Every row gives one point. Each copy is the shape, with its points in the same order, turned, moved and blurred by noise. Say if it was mirrored as well.

Shape (8 x 3)
-17.5 29.5 -12.3
10.2 16.7 9.7
-24.8 -7.3 11.1
17.7 -34.0 -30.0
-16.8 9.8 2.5
1.9 19.0 14.7
-17.1 11.5 -21.2
34.4 10.8 -3.8
Copy 1 (8 x 3)
-5.5 -41.0 7.7
20.7 -18.0 2.5
-10.8 -2.8 31.2
-24.7 17.2 -28.4
-2.5 -16.9 16.7
20.7 -18.5 12.0
-21.6 -30.0 3.9
24.1 -8.2 -25.0
Copy 1 is: mirrored
Copy 2 (8 x 3)
-12.4 38.8 13.4
10.4 9.7 15.3
-30.6 -0.9 12.6
-2.3 -3.5 -47.6
-17.2 15.1 13.0
3.4 11.4 22.1
-17.7 33.2 -5.1
29.3 8.0 -4.3
Copy 2 is: only turned
Copy 3 (8 x 3)
-20.5 24.2 -27.5
10.5 18.6 -11.1
-18.9 8.8 15.3
-1.4 -45.5 -13.7
-14.7 15.5 -4.3
11.0 25.0 -4.2
-25.8 6.6 -18.5
26.5 -1.9 -28.9
Copy 3 is: only turned
Copy 4 (8 x 3)
-14.0 30.9 -30.2
11.7 14.2 -5.5
-26.6 3.1 2.9
3.0 -41.5 -35.8
-18.2 14.8 -9.8
4.0 21.3 -1.8
-19.6 12.2 -33.4
33.5 -0.1 -20.5
Copy 4 is: only turned

Shape (8 x 4)
31.6 -23.1 18.6 7.7
40.4 -11.7 28.4 10.9
-17.4 35.7 -11.9 4.7
-8.1 1.6 8.9 -19.4
1.7 5.0 16.0 12.7
-16.1 -25.7 31.0 18.5
-24.4 5.6 -16.7 19.0
-17.4 8.6 -1.6 -26.6
Copy 1 (8 x 4)
30.9 -18.1 5.9 12.7
35.4 -3.9 18.2 14.7
-28.9 35.8 -22.0 7.8
-11.9 -0.2 -3.9 -14.3
-4.7 5.6 1.6 18.9
-14.6 -30.6 6.6 26.6
-25.2 11.0 -34.9 21.6
-21.0 1.4 -16.0 -20.2
Copy 1 is: only turned
Copy 2 (8 x 4)
-22.0 7.3 20.7 35.6
-5.4 7.6 34.7 41.5
27.1 -17.8 -11.6 -19.9
-10.9 -7.2 16.1 -13.9
1.9 -19.2 11.7 13.0
-30.4 -39.3 13.0 17.5
-2.2 -23.9 -27.0 0.4
-4.4 -7.9 8.9 -29.1
Copy 2 is: mirrored
Copy 3 (8 x 4)
23.5 -30.2 7.7 -6.9
46.2 -21.8 17.2 -9.5
-3.9 37.5 -26.4 15.5
-13.9 12.3 7.0 -5.7
13.0 4.8 1.6 13.1
3.2 -7.7 23.1 31.2
-14.3 6.8 -28.2 32.9
-22.6 21.5 -8.4 -11.8
Copy 3 is: only turned
Copy 4 (8 x 4)
22.7 -12.6 16.4 -13.7
25.3 0.1 22.2 -26.1
-32.2 19.0 -32.4 -2.7
-27.9 -15.3 -1.9 -11.3
-6.0 9.8 2.7 -2.6
-5.5 -2.6 30.5 23.0
-13.6 6.2 -23.7 25.7
-40.7 -19.1 -14.9 -7.8
Copy 4 is: only turned

Shape (12 x 6)
-6.4 -33.3 10.4 4.1 -2.6 -22.3
6.5 13.4 17.6 -39.5 25.0 -21.6
9.5 1.8 -12.0 -10.4 16.4 -16.7
-28.6 20.6 -6.4 -20.9 -1.4 15.3
-30.9 6.3 3.4 -18.0 -15.8 1.6
8.2 5.0 -3.2 36.2 -7.8 -13.0
9.7 -49.6 29.8 -1.8 -10.4 5.1
8.6 4.0 68.7 -23.3 35.0 13.3
2.1 17.0 9.8 37.5 6.7 0.9
6.7 34.1 2.8 -3.8 3.3 1.8
-23.6 10.0 19.4 -5.5 0.5 12.4
4.6 11.7 -0.4 10.5 -12.5 -22.4
Copy 1 (12 x 6)
23.2 -35.4 2.4 7.3 -6.4 -11.5
19.4 18.4 45.8 20.1 23.2 -1.4
20.4 8.1 0.9 18.7 23.1 -1.2
-12.8 23.4 12.2 27.9 -15.0 20.2
-7.1 7.3 14.5 27.3 -24.3 1.6
-14.8 -13.1 -26.5 10.4 19.7 -21.3
13.3 -31.5 6.2 -33.5 -14.2 -6.9
-10.0 -11.2 69.5 -21.7 24.9 4.4
-27.8 -8.4 -6.4 14.6 24.4 -10.8
-16.9 24.2 5.1 16.3 20.5 -11.7
-22.2 3.5 19.9 13.9 -9.3 11.0
-0.5 -1.6 -6.6 21.9 10.8 -28.4
Copy 1 is: mirrored
Copy 2 (12 x 6)
-0.8 -28.5 -18.8 18.5 6.1 -9.6
39.3 -8.0 21.6 -11.7 -7.2 -31.9
29.7 3.4 -3.5 6.6 -1.5 -3.6
-7.9 24.5 0.8 -20.4 7.8 -22.2
-26.5 14.5 2.4 -10.7 1.9 -30.5
4.3 5.7 -2.0 41.3 10.2 24.3
-13.2 -54.1 -5.8 -7.6 -1.1 6.6
19.1 -40.1 53.5 -28.9 33.8 -13.7
7.1 8.7 12.1 27.4 30.0 21.1
12.7 25.5 22.4 -4.5 4.4 7.3
-12.9 7.8 12.9 -12.8 22.7 -18.3
1.2 7.4 4.6 26.8 -9.3 4.1
Copy 2 is: only turned
Copy 3 (12 x 6)
17.0 -26.3 25.0 5.9 2.6 4.7
0.9 -7.1 -2.3 -14.2 36.0 -38.7
1.1 4.3 -0.4 7.7 16.6 -13.3
-9.0 18.8 5.8 -36.2 -12.1 -21.4
-0.1 0.2 20.7 -33.8 -18.8 -19.3
-1.7 -6.9 -8.5 25.5 -25.6 -3.4
36.9 -37.1 4.5 -18.4 -2.7 25.1
-4.1 -48.6 -35.2 -46.8 27.7 -13.5
-21.1 -13.7 -19.3 13.7 -27.2 -7.1
-7.4 8.0 -21.1 -11.1 -8.2 -30.6
-10.6 -8.6 -0.7 -38.3 -12.3 -13.2
6.3 -4.4 0.8 16.7 -15.7 -23.0
Copy 3 is: mirrored

Shape (12 x 8)
-32.0 5.5 27.4 8.3 -3.8 -13.3 -3.2 -35.4
27.8 10.8 -17.8 -41.0 27.6 13.6 15.2 -30.9
13.3 -12.2 8.0 -13.6 -5.1 14.0 14.3 14.4
18.2 68.3 -19.0 -35.8 0.1 -15.2 16.2 -26.9
5.4 -16.0 -0.5 -7.8 -3.4 -1.6 -3.4 11.8
55.6 23.2 20.5 14.4 23.2 -6.3 -26.5 20.9
25.6 5.3 19.7 25.9 8.3 -2.7 9.6 -1.5
12.6 4.9 -12.2 3.1 -10.3 13.5 -1.9 -29.0
17.0 -10.1 -8.7 4.1 -5.2 23.9 -2.9 21.4
13.1 -19.3 -38.5 4.2 23.6 -16.5 8.5 14.3
-17.5 -30.1 -6.3 20.8 -6.5 -15.0 -9.3 20.3
-11.9 5.2 -6.4 -4.1 40.4 4.7 6.9 17.2
Copy 1 (12 x 8)
-47.5 -8.8 4.3 31.3 -12.3 -16.1 11.4 -5.1
27.0 -8.2 -28.0 -11.7 -1.4 12.1 14.0 -47.4
3.8 -8.2 22.3 -26.7 -10.3 6.1 19.0 0.0
1.9 46.6 -23.1 6.4 -32.7 15.9 -1.1 -55.5
-5.6 -2.8 21.1 -21.5 5.4 -3.3 4.2 0.2
43.3 18.5 17.9 13.6 -11.6 12.3 -28.5 26.1
5.5 3.5 27.8 22.5 -1.8 17.0 9.3 7.0
-14.4 -15.1 8.2 1.1 -3.6 24.5 -5.5 -27.6
-1.3 -7.1 22.2 -32.5 1.7 25.5 -1.0 9.3
6.2 16.4 8.1 -22.9 46.8 7.0 7.1 -8.0
-33.4 1.1 31.5 -17.4 28.8 -10.3 1.0 18.7
-3.2 10.3 -20.6 -15.4 13.7 4.3 21.5 18.0
Copy 1 is: mirrored
Copy 2 (12 x 8)
-54.9 7.1 -4.5 -3.0 -1.3 3.3 19.2 9.6
19.6 23.1 0.2 -26.3 20.3 32.4 -11.8 -24.6
5.2 -17.7 7.1 -9.8 -14.4 -3.3 -20.6 1.1
-2.0 58.2 30.4 -10.3 18.5 -3.6 -6.8 -47.3
-0.6 -9.8 -9.3 -7.9 -4.5 -14.2 -19.1 7.1
9.8 12.0 35.4 -13.7 41.5 -27.3 -36.8 38.9
1.6 -2.8 29.5 -2.6 13.7 -8.9 3.2 30.5
4.3 31.0 -7.2 -2.9 -9.3 7.7 -1.1 13.4
18.3 -7.8 -2.1 10.4 -10.5 -8.9 -32.8 17.9
31.0 -11.5 -26.8 3.3 24.7 -22.4 -1.7 -1.8
-11.1 -25.6 -27.2 13.5 -3.7 -35.7 0.3 21.8
-4.8 -21.3 -2.7 19.4 31.1 3.8 -14.9 -8.9
Copy 2 is: mirrored

Shape (11 x 8)
13.1 -4.8 26.2 -21.0 34.5 -21.3 -24.1 22.4
6.8 -2.3 7.0 3.6 -14.1 9.1 3.7 -27.0
-2.6 -5.5 12.4 -17.0 29.2 -13.7 -33.1 13.8
-6.5 -0.3 14.7 -7.1 -21.7 -26.5 11.9 -5.1
2.6 25.0 36.2 44.6 19.6 -2.5 0.1 -13.0
20.2 -18.1 40.6 -21.1 -4.0 12.4 -14.8 15.9
7.8 -14.1 -17.3 -9.1 -6.0 -14.0 38.7 -16.2
-13.5 -0.2 -14.2 17.1 -4.9 22.4 28.4 -13.4
-7.0 1.4 36.6 44.2 3.0 30.9 4.9 15.9
16.5 -10.5 -32.7 12.6 -23.5 8.2 16.7 22.2
8.2 -37.9 11.0 -10.5 -10.1 -24.7 -1.8 -10.0
Copy 1 (11 x 8)
4.4 -36.5 22.2 -30.8 -21.2 -2.5 -20.4 18.4
6.0 -5.6 -2.8 3.9 -1.8 4.6 23.6 -29.4
-12.6 -38.6 26.3 -18.7 -16.4 -2.4 -18.0 7.7
-0.4 4.2 2.1 -6.0 -40.2 -8.0 21.3 -4.7
21.5 -16.1 14.2 -22.2 17.2 -51.1 19.8 -23.1
32.4 -33.2 23.4 1.6 -18.8 18.8 1.4 2.0
-14.8 9.8 -25.6 -7.1 -9.0 11.1 35.2 8.4
-13.6 11.5 -1.9 17.2 21.1 -6.7 34.5 -6.9
28.6 -20.2 30.5 20.1 19.4 -34.4 26.5 -4.6
-4.4 4.0 -24.7 37.7 1.5 -1.7 5.1 17.0
-6.5 -32.7 -8.4 -3.6 -35.6 10.1 23.9 -1.0
Copy 1 is: only turned
Copy 2 (11 x 8)
11.4 41.1 26.0 10.5 35.9 -8.6 3.7 3.2
-1.8 -8.3 -15.5 -5.4 1.1 -3.2 -28.3 -20.8
0.3 34.9 19.3 1.6 32.3 -15.5 -10.9 14.8
-10.0 -15.5 0.2 13.1 8.8 -27.4 1.1 -22.0
-25.2 31.2 8.7 21.5 -22.2 21.8 -20.1 -28.6
22.3 -3.1 13.9 14.4 42.8 14.1 -14.2 -2.3
13.3 -16.6 -1.0 -26.4 -10.5 -32.3 0.5 -31.8
-10.4 -19.8 1.8 -29.5 -27.9 0.9 -17.7 -10.9
-13.7 -5.2 29.4 16.6 -19.9 40.2 -26.3 -3.6
30.1 -25.3 -0.5 -7.5 -30.1 -16.1 -4.1 14.7
17.4 -7.4 14.4 6.1 21.9 -37.9 -25.3 -22.9
Copy 2 is: mirrored
